Every row gives one point. A path goes straight from each point to the next, and from the last back to the first. The post is the endless flat space through its rows: a point in 2 columns, a line in 3, a plane in 4, and so on, so that a path can go around it. How many times does the path go around the post? Going back the other way cancels.
In the rows, zero is written as 128.

Post, one row:
[[126 153]]
Path:
[[159 108]
 [101 110]
 [ 72 163]
 [114 171]
 [181 192]
 [144 184]
 [ 92 186]
 [ 45 144]
 [ 91 172]
 [143 182]
 [181 167]
 [187 128]
 [163 166]]
Times around: 1

Post (3 x 4):
[[102 155 157  90]
 [140  89 113 218]
 [122 169  86 105]]
Path (12 x 4):
[[ 82 206  72  71]
 [ 85 111  31 135]
 [148 100 135 155]
 [155 175 203 128]
 [ 78 206 140  93]
 [ 75 141 174 100]
 [146 119  27 130]
 [155 183  53  99]
 [156 102 156 109]
 [137 122  64 151]
 [148 123 132 150]
 [127 181  85 132]]
Times around: 2

Post, 7 rows:
[[127 108 134  71 118  95 214 119]
 [104 101 174 126 160 140 183 123]
 [129 196 137 149 201 103  67 183]
 [ 95  94  86 178 158 145 124 112]
 [185 200 114 164  76 105  66  46]
 [225 193 168 130 137  98 115 164]
 [156 155 131 138 118 155  84 147]]
Path (21 x 8):
[[ 91 124 119 127 165  89  95 120]
 [157 134 108 239 122 119  58 177]
 [213 186 122 178  69 122 105 156]
 [171 140 143 113 143 137 164 169]
 [193 157  80 166 149 148  69  62]
 [122  42  96  91  40 199 145  86]
 [ 96  69  71  66  70  89 185 104]
 [ 52  92  70 126 106  49 178 135]
 [150 107  85 151  57 202 174 148]
 [174 124  92 116 103 158 175 124]
 [117 154 142  38 142 123 145 170]
 [144 179 125  48  89  65 128  91]
 [135  63 140 168  87 103 119  82]
 [ 87 119 192 183 165 107 161 149]
 [ 84 138 152 174 200 174 131 197]
 [204 154 135 139 159 162 194 128]
 [112 194 110 152 152  94 160 142]
 [128  94 120 178 104 151 145 109]
 [209 143 104 174  74  56  62 114]
 [109 168 163  89 116 120  83 105]
 [137  97 185 184 199 133 138  61]]
Times around: 2

Post:
[[175 118 151 117 145  52 129 159 135 193 122]
 [135 110 153  63 112 152 156  11 140 127 183]
 [ 99 101 122 206  94 173 145 106 134 133 110]
 [ 73 114  89 123  97  92  89 114 107  68 173]
 [137 105  85 114 101 172 136 153  31 134  93]
 [129 149  94 141 104 162  94 100 100 171  92]
 [ 88 175 106 156 129 153 168  48  89 199 122]
 [133 159  90 150  90 109 170  96  24 112  85]
 [144 113  90  23  94 201 168 117 184 138 125]
 [114 116 128  89 117 161 121 172 124 107  82]]
Path (20 x 11):
[[154 134 118  95 101 159 179 102  94  97  57]
 [104 127 129 117 123 103 176  57 165 177 121]
 [ 79 108  87  58 109 198 121 104  90 158 172]
 [155 109 180 120 111 207  91  84 155 102 169]
 [ 84 167  90  99 149  47 147 168 123  71 162]
 [125  96  96 154 108 139 131  54 118 164 140]
 [118 107  93  75  84 112 128 103 145 120 133]
 [120 131  14 101  84 200 162  65 141 212 138]
 [178  84  66  85  91 100 180  78 173 123 145]
 [ 75  95 115 103  90 214  91  50  86 147 113]
 [ 98 112 163 160  77 109 170  73  97  91 130]
 [160 170 176 151 114 158  86  85  51  96  84]
 [144  84 155 185 130 177  85  29  66 113 145]
 [157 101  42 128  74 158 131  69 135 145 109]
 [ 92 101 160  85  93  81 188  18 126 173 187]
 [ 87 148 165  89 102 145 201  69 142 199 171]
 [ 53 144 149 220 109  93 149 123  39  75 140]
 [131 119 146  55 115 125  89 114  96 244 148]
 [149 187 155 198  75 141 161 172  37 113  16]
 [170 103 101 166  64 205 143 115 159  78 106]]
Times around: 3

Post (11 x 12):
[[147 138 121 120  72 104 129 131  88 107 167 147]
 [147  85 139 133 167 173  84 133 161 181  95  64]
 [129 174 106 124  92 129 156  95 139 115 146 187]
 [ 88 115  54 110 102  99 155 122 134 102 195 156]
 [ 85 122  52 135 116  97 132  63 130 129 152 129]
 [136 135 193 207 118 131  85 156 170 197 116 116]
 [171 107 194 140 175 106  84 162 123 114 116 180]
 [ 84  95 123 120  99 118  70 151 149 153  89 112]
 [ 72 121  87 117 112 143 176  83  70  78 191 159]
 [158 126 157 138 135 102 151 147 109 107 119 144]
 [127 109 201 142 109 128 133  88 161 178 124 126]]
Path, 25 rows:
[[114 127  70 124  88 171 132 131  93 117 175  71]
 [201 110 142 167 120 103 152 104 119 143 118  71]
 [160 119  97 143  95 160 174  69  82 157 136  84]
 [129 159 114 167 142  98 192  43 138 169 152 132]
 [145 184 151 115  49 105 181 112 126 113 164 171]
 [154 184  10 173  91 122  63 136 138  96 164 155]
 [172 151 115 146  50 154 110 131  84 118 110 162]
 [157 149 134 177 122 114 144 134 168 170 166 159]
 [133 134 170  60 143 130  54 190 123 119  91 186]
 [112 168 149 114  64  93 122 149 131  89 201 176]
 [116 104   7 168 167  91  90 107 197 110 112 165]
 [ 87  68 134 167 197 116 172 124 115 117 152 168]
 [ 78  49 153 122 170 186 136 119  54 108 128 112]
 [165 110 135 113 104 147 191  62 104  71 147 146]
 [142 145 164 154 107  69 182 106 159 114 169 147]
 [ 22 101 115 102 101  97 126 116 133 127 170 148]
 [160  96 214 151 156 120  61  79 170 162 135 150]
 [ 71  64  85 160 129 141  99 136  66  91 188 143]
 [137 105 102  97  69 110 194  65  63 144 126 108]
 [129 131 196 147 144 124 150  77 156 180 117 129]
 [129 119 128 164 138 147 113  83 126 210 183  51]
 [173  70 138  23 140 173 114 186 114  95  70 197]
 [ 89 107  34 127 145 199 139 111 161 159 105  72]
 [135 140 106 141  63  65 167 139  98 135 209 153]
 [ 73 132 187 158 130  94  88 138 128 149 160 155]]
Times around: 3

Post:
[[121 161  83  65 190 154 166 183 122  93  59  69 102 119 131 114 115 152]
 [144 113  86 168 183 138 111 137 163 103 109 145 151 123 119  89  96 113]
 [133  63  95 134 155 105 142  88 157 153  89 135 148  69 121  69 148 126]
 [177 185 117 133 214 172 121 142  96  97 102  86 137 105 113 111  99 131]
 [137  83 110  90 113 100 111 168  53 155 155 187 146 108  73 144 172 105]
 [ 67 101 138  99 183 134 127  79 107 115 153 107 124 123 103 158 130 138]
 [125 116 155 117  83 155 107 163  47 181  91 142  71 128 165 115  86 125]
 [159 144 120  91 108 161 148 108 121 159 149 171 135 222 134  57  99 114]
 [138 105 148  71  50  55 130 115  92 107 110 158 197 175 148  93 109  72]
 [125 115 101 140 151  97 173  76 141  92 154 114 128  56 123 102 111  80]
 [129  91 135 126 148 126 195 127 146 194 136 182 130  75 112 139  96 181]
 [ 64 145  55  93 180  60 110 146 106  85  93 160 111 119 113  53 130 171]
 [104 156 118 126 140  69 119 109 143 125 111 162 119 111 189 187 128 102]
 [ 66 122 139  86 206 124  60 135 110 118 105 165 153  34 104 157 126 104]
 [197 148 128 107 147 126 164 130 157  44 134 111  40 142 149 150 109 145]
 [122 129 176 159 110 169  79 166 146 180 188 106 106  85 131 176 147 112]
 [ 84 164 106 147 158 198 167  96 110  94 143 142 123 120 116 117 141 176]]
Path, 27 rows:
[[ 87  94 172  26 102 135 140 174  55 137 156  70  58 210 115 133 108 126]
 [187  98 154 153 218 234  62 156 163 154 137 192  98 136 114 179 156 191]
 [110  80 105  88 175  52 145  89 126 179  67  62 100  54 180 122  95  93]
 [ 39 176 107 165 156 154 183  40 131  75 140 159 224 118 122 139  96 147]
 [ 95 136 116 103 115 108 139  44 139 134 182  85 170 131 117 179 183  75]
 [ 89 135 115 134 144 179 174  14 177 102 170 156 221 102 129 124 132 155]
 [158 249 141 160 218 190 183 100 164 150  93  77 144  18 210 127 106 116]
 [ 95 116  89 103 192  58 157 126 119 101  84 137 154  53 105 101 126 124]
 [110 114 120  55 169  49 202  92  64  72  41 165 161  67  90 130  97 126]
 [151 130 115  91 167 150 138  65 127 124  80 224 119 156 153 125 205 139]
 [ 45 149  76  53 218 139 176  81 155  93 106 125 133 116 190 118 126 112]
 [119  74 160  52 167 222  89 123  16  77 162 175  99  72  76 165  91 131]
 [168 110 129  93 143 120 125 133 103 129 142 105  40  78 104  77  87 150]
 [ 69 132  80 154 196 169 168  61 142 132 127 173 136  92 170 117  86 178]
 [105  87  89 130 138 181 226 203 208 221 147 127 146  91 123  94 119 148]
 [ 87 170 179  71 122  67 113 190 122 116 120  87  81  67 114 151 171 152]
 [ 71 110 149 154 166 128 104 130  63 116 143 196 151  69  80 187 105 107]
 [ 87 170 129 120 158 121 109 161 187 125 152 197  82 128 121 169  86 128]
 [113 104 140  90 104 247 141 106  88 217 132 113 100 110 134 198 146 141]
 [129  87 110  81 103 227 169 174  31 131 123 189 161 187 105 148 115 106]
 [ 64 141 173 105 179  52 194 108 104  98  71 100 184  44 181  91  80 160]
 [105 131  90 135 199  51 120 131  79 103  73 155 156  13 137 135 127  77]
 [ 84 200 170 105 121 191 122 120 145  46 198  86 129 132 157  79 106 143]
 [147 152  48 125  56  85 167 129  90 122 145 125 197 167 157  97 111  78]
 [194 148  77 158  70 101 113 166 112 180 164 131 134 101 101 115 162 143]
 [151 179  67 155 157  95 103 180  81 166 170  96 158  92 122 123 182 141]
 [134 125 122 128 172 146 158 176 150 131  76 178  88  40 197 229 159 139]]
Times around: 1

Post, 17 rows:
[[111 139 148 121 126 125 172  72 117  79 158 129  93 154 172  66 122 156]
 [121 135 127  43 130 105 125 134 144  94  87 157  91 101 138  70 121 154]
 [120  60 173  91 182 121 146 137 109  87 126 124  80 130 135 190 109 125]
 [151 132  93 200 164 127  88 183 128 135 159 105 135 150 133 146 159 126]
 [107  91 164 131 120 113 121 131 181 104 136 169  78 157 139 122 171  96]
 [136 140 162 101 116 141 119 130 107  84 149 147 118  78 123 147 164  96]
 [ 45 156  93 126 126 131 140 128 142  69 113 135  79 150 145  94  82 135]
 [146 113 109 160 148 119 114 147 102 136 163  43 112 102 152 101  87 134]
 [127 134 128 142 169 138 173 118 114  90 153 160 131 134  83  88 111 124]
 [162 109 126 100 133 130  91  80  95  75 163 153 147  85 101 117  60 140]
 [108 117  99 127 127 136 114  94 141  86 151 155 114 102 122 111 146 171]
 [147 139  74 132 110 115 127 166 114  82 138 102 127 119  92  70 168 130]
 [194 191 101  91 139 152 145 108 118 145 138  72 114 143  97 152 158 143]
 [139 164 128 191 198 126 138  96 130 106 207  70 128 131 148 144 150 126]
 [123  97 138 177 135 100 105 155 132 119 120 148 194 145  78 113 114 140]
 [139 133 120 104 147 146 167  16 100 107 186  95 143 150 177  78 126 108]
 [135 119 146 106 136 123 201 105 158  97  85 157 113 151 152 160 154 109]]
Path, 29 rows:
[[106 120 142 109 145 149 201  70 125 142 139 163  94 152  87  71  98 163]
 [143 150  63 119  77 129 178  54 154 144 104  84 135 183 142 123 129 145]
 [111 116  54 131  93 155 151 132 133 104 120 113 114 132 120 139  98 119]
 [150 113 124 117 103 161 161  93 130  83 171 140 114 196  73 110 155 130]
 [ 94 121 125 202 152 179 166 159 121  93 183  92 108  75 149 132  86  35]
 [115 176  58 119 171 156 206  47 107  52 134  68  94 149 142  89 163 216]
 [ 76 175 132 139 136 114 148  78 146  85 127 132 105 120 124 109 126  75]
 [127  78  60 102 128 143 172  88  92 111 143 147 131 161 151 120 128  81]
 [168 171 146  60 165 131 164 118 118  89 162 113  92  92 143 109 127 175]
 [150  57 228  94 138 115 118  98 109  56 149 152 168 132 140  95 105 157]
 [204  28 177 104 214 134 127  72  56  63 215 121 150  87  94 130 158 178]
 [132  73 170 127 149 108  87 138 150  89 136 161  89  92 111 177 121 113]
 [115  67 200  92 167  72 111  87 144 110 128 180  56 133 124 137 103 165]
 [108 171 131  76 143 125 160  98 157 134 145  89  36 104 166 116  93 131]
 [155 151 159 103 135 124 208 110 151  64 125 138  45 173 182 149 143 202]
 [148 155 152 110 145 151 123 118 153 128 169  75  75 123 122 132 178 122]
 [128 162 122 123 129 140 175 127  87  77 104 108  92 165 125 106 121 126]
 [ 90 121 172 125 118 115  85 106  80 128 128 122 186 145  83 137 128 140]
 [210  95 119 179 226  69  85 200 163 140 121 168 163 193  35 173  88  44]
 [146 173  99 122 146 183 154  99  60  98 214 177 125  64 117 144 103 162]
 [134 118 125 105 181 127 118 175 154 132 164  98  81 114 130  45  84 186]
 [172  83  68 110 141 169 193 115  96  55 133  74 114 120 128  77 185  95]
 [123  58 163 161 169  85 129  96 117  61 154 152 137 134 123 113 142 158]
 [157  69 138  77 163  82  71  98 135 131 136 145 113 152 134  80 106 154]
 [123 124 119 117  72 134 177  85 110 100 146 174 184 146  96 132 184 114]
 [142  55 220 151 245 106 104 161 194 129 153 110 126 105 142 231  71 143]
 [132  94  60 135  70 181 249  78  69  41 137  93 153 117 101  75 160 138]
 [131 181 138 120 130 107 151  89 145  45  93 146  96 139 160 101 184 146]
 [ 71 118 139 130 108 108  92  95 117 112 144 122 123  73 152 106  75 123]]
Times around: 5

Post (17 x 18):
[[138 151 157 125  96 125  99 202 164 121 141 112 152 197 108 148 115 114]
 [ 88 130 142 133 170 116 117  78 153 149 161 129 100 126 169 154 145 165]
 [173 110 104  86 127 135  95 176 120 136 130 119 140 164 106 154 120 149]
 [129 184 109 115  88 106 200  71  99 118 125 132  88  94  89 111 116  77]
 [ 92 107  95 184  79 103 154  84 111  80  96 131 108  89  74  71  91  41]
 [ 92 123 126 134 110 131 154 128 125 139 100 116 114 137 133 188 151 153]
 [112 135  98 121 130 108 105 128 169 168 123 107  87 104 206 180 158 134]
 [115 171 125 104 150 112  91 168 140 138 120 133 144 105 119 168 148 173]
 [119 148 142  80 108 119  99 173  84  95 119 117 133 158 136 131 150  99]
 [131 130 127 123 123 136  72 118 151  94 114 108  84 117 128 148 175 127]
 [119 113 123 159 113  76 149  84 173 168  92 133 177 159 132  69 154 146]
 [153 116 168 118  95  93  91 187 142 113 154 124 140 151 125 155 134 165]
 [145  95 130 157 148 119 177 166 185 150 115 178 154 165 149  54 130 169]
 [ 87 111 128 141 103 125 199  67 147 127 106 122 132  64 126  92 101  88]
 [ 87 128  86 144  89 112 174  97 145 146 137 159 146 118 107  82 155  96]
 [143 134  84 122  89 115 164 137 187 103 117 164 181 206 139  73 110 167]
 [167 164 112 187 131 125 146 111 166 159 128 144 192 157 177  89 143 142]]
Path:
[[112 105 122 189 141 117  90 138 161 164 114 136 139 153  97 115 126 132]
 [136 151 161  85 126 112 188 107 135 192 130 152 147 105 111 140 130 136]
 [144 126 146 159 116  91 105  97 130 129 120 108  96 111 122 154 142  70]
 [110 189  58 131  88 140 161 107 164  92 119 124  80 155 100 127 145  82]
 [ 60 138 170 162 113  98  90 146 122  96 130  70 173 121 178 137 149 159]
 [ 97 151 177 167 103  66 124 183 135 157 125 133 180 144 107 137 125 169]
 [102  41 139 133 191 170 171  91 177 141 128 177 103 110 138  70 124 175]
 [221 213  76 127  24  67  19 150 142 113 145 105 118 125 152 120 137  23]
 [ 92 194 168 120  85 127 150 182 119 108  98 102 136  80  98 104 126 120]
 [124 132 133 139 119 147 130 126 175 114 120  97 104  82 176  93 103 112]
 [113 171 173 118 140 146  36 132 122  84 155 114 116 131 220 117  91  59]
 [127  66 170 198 116  97  68 132 175 196 154 138 160 178 198 189 182 158]
 [ 87 131 171 161  88  53 161 186 149 135 139 168 112 214 139 118 141 111]
 [110 176 146  82 107 127 126 162 172 140 127 152 155 178 133 184 156 190]
 [135  77 167 154 107  99 125 149 164 117 147 119 213 221 165 135 120 152]
 [115 196 127 118 167 132 131 147 187 107 116 130 107 141 130 163 151 182]
 [153 172  62  66 120 131 145 123 142 125 121 128  85  82 155 174 151 138]
 [ 97  44  58 140 100  74  90 109 214  87  47 191 160 150 142  85 162 177]
 [100  41 141 120  99  66  96 137 200 164  74 177 135 117 136  90 169 166]
 [125  83  75  84 175  96  99 215 135 112  82 209 169 138 132 110 137 179]
 [162 139 131 155 100 140 121 103  99  37 124  94 128 112  63  94 118  20]
 [124 249 140 148 125 151 163 146 168 136 171  80 172 201 159 183 147 140]
 [132 180 160 105  89  88 135  91  65 167 113  84 150 145 121 129 151 116]
 [149 161  97 140 101 132 123  81 126 159  79 120 165 141 194 114 116 133]
 [116 165 149 150 106  94  37  89 132 108 170 114 157 147 166  91 173 156]
 [101 107 152 144 137  86 159 106 101 196  98 158 138 142 165 127 107 147]
 [146 181 151  73 162 118 107 141 140 161 143 133 136 147 201 193 179 175]
 [ 93 174 145 167 157  81 112 145 149 142 123 126 156 100 100 131 124  58]
 [148 133  65 144 169 128 156 215 182 136 118 144 110 113 117  59 143 112]
 [108 152  25 150  96 151 120 121 178 137 142 146  91 154  91 124 171 106]]
Times around: 3
